Rows are points. Examples show where two turns around zero, p and q, send a point. Write where each new point lands after one turn and then the other. Backwards means that the second turn is done in reverse. Each puzzle has new turns, and all numbers are rounded.

Turn p:
[-18.8 -35.3  15.8] -> [-41.1 -12.4   2.6]
[11.5 16.4 -5.0] -> [20.4  2.8  0.4]
[ 7.3 -6.8 -1.4] -> [ 0.3 -8.6 -5.3]
[ 0.3 12.1  4.9] -> [7.8 4.6 9.4]
[ -0.2  13.5 -14.4] -> [12.5 13.4 -7.2]
Turn q:
[-14.9 -12.6 -22.2] -> [-19.3  15.4  16.2]
[ 4.4 10.6 -0.6] -> [ 7.0  4.8 -7.8]
[25.6 -3.1 20.5] -> [  3.6 -25.1 -21.1]
[-15.1   5.1   2.2] -> [ 8.7  4.9 12.6]
Where do these land?
p, then q: [-3.7 -0.8  9.4] -> [ 5.0 -6.5  6.0]
q, then p: [15.6 -5.5 -1.2] -> [ -7.3   7.9 -12.6]
q, then p backwards: [21.8 14.8  0.2] -> [  7.5  -4.7 -24.8]
q, then p backwards: [-33.7  -8.5  -8.4] -> [-16.4  17.6  26.4]
